Rows are points. The last column is the point's height on a tilted bowl or saddle (a function of degree 2), plus a little noise. Count its main directions that bend up, bend down and stay straight.

Points, 15 rows:
[[ 37   3  55 -35]
 [ -9 -52  17 -23]
 [ 15  13  49 -26]
 [-13  73 -44 -46]
 [-19  22   3  -8]
 [ 26  68  41 -60]
 [-12   4  14  -6]
 [-28  21 -58 -18]
 [-16 -29  40 -19]
 [-28 -42  19 -19]
 [-10  22 -31 -10]
 [ -2  -3 -32  -8]
 [110  15  -9 -91]
 [  6 -10  28 -12]
 [-33  -4  22  -9]]
Directions: 0 up, 3 down, 0 straight

Points:
[[ 14  -3  27  45  35]
 [-48  14 -23  64  42]
 [-14 -13  -1  38  13]
 [ 17  46 -12 -11  20]
 [ 48 -28  35   9  39]
 [ 32  16  39  64  56]
 [ 10  21 -85 -26  20]
 [-15   3  -2 -13   2]
 [-20 -15 -46  15 -15]
 [  4  29  -4 -19  15]
 [-24 -17  47   5  42]
 [ 34 -27  16   6  19]
 [-37   0 -43  19  -6]
 [-59  11 -27 -65  32]
 [-20  29 -68 -29  14]
 [ 15  48  27 -60  79]
 [ 46 -18   4   9  18]
 [ 60   6 -51 -44  45]
 [-84 -16   5  -9  27]
 [ 75  11  -6 -15  37]
 [-11 -48 -23   2 -18]
 [ 38 -34 -41  71  53]
 [ 40   9  23 -32  34]]
Directions: 3 up, 0 down, 1 straight
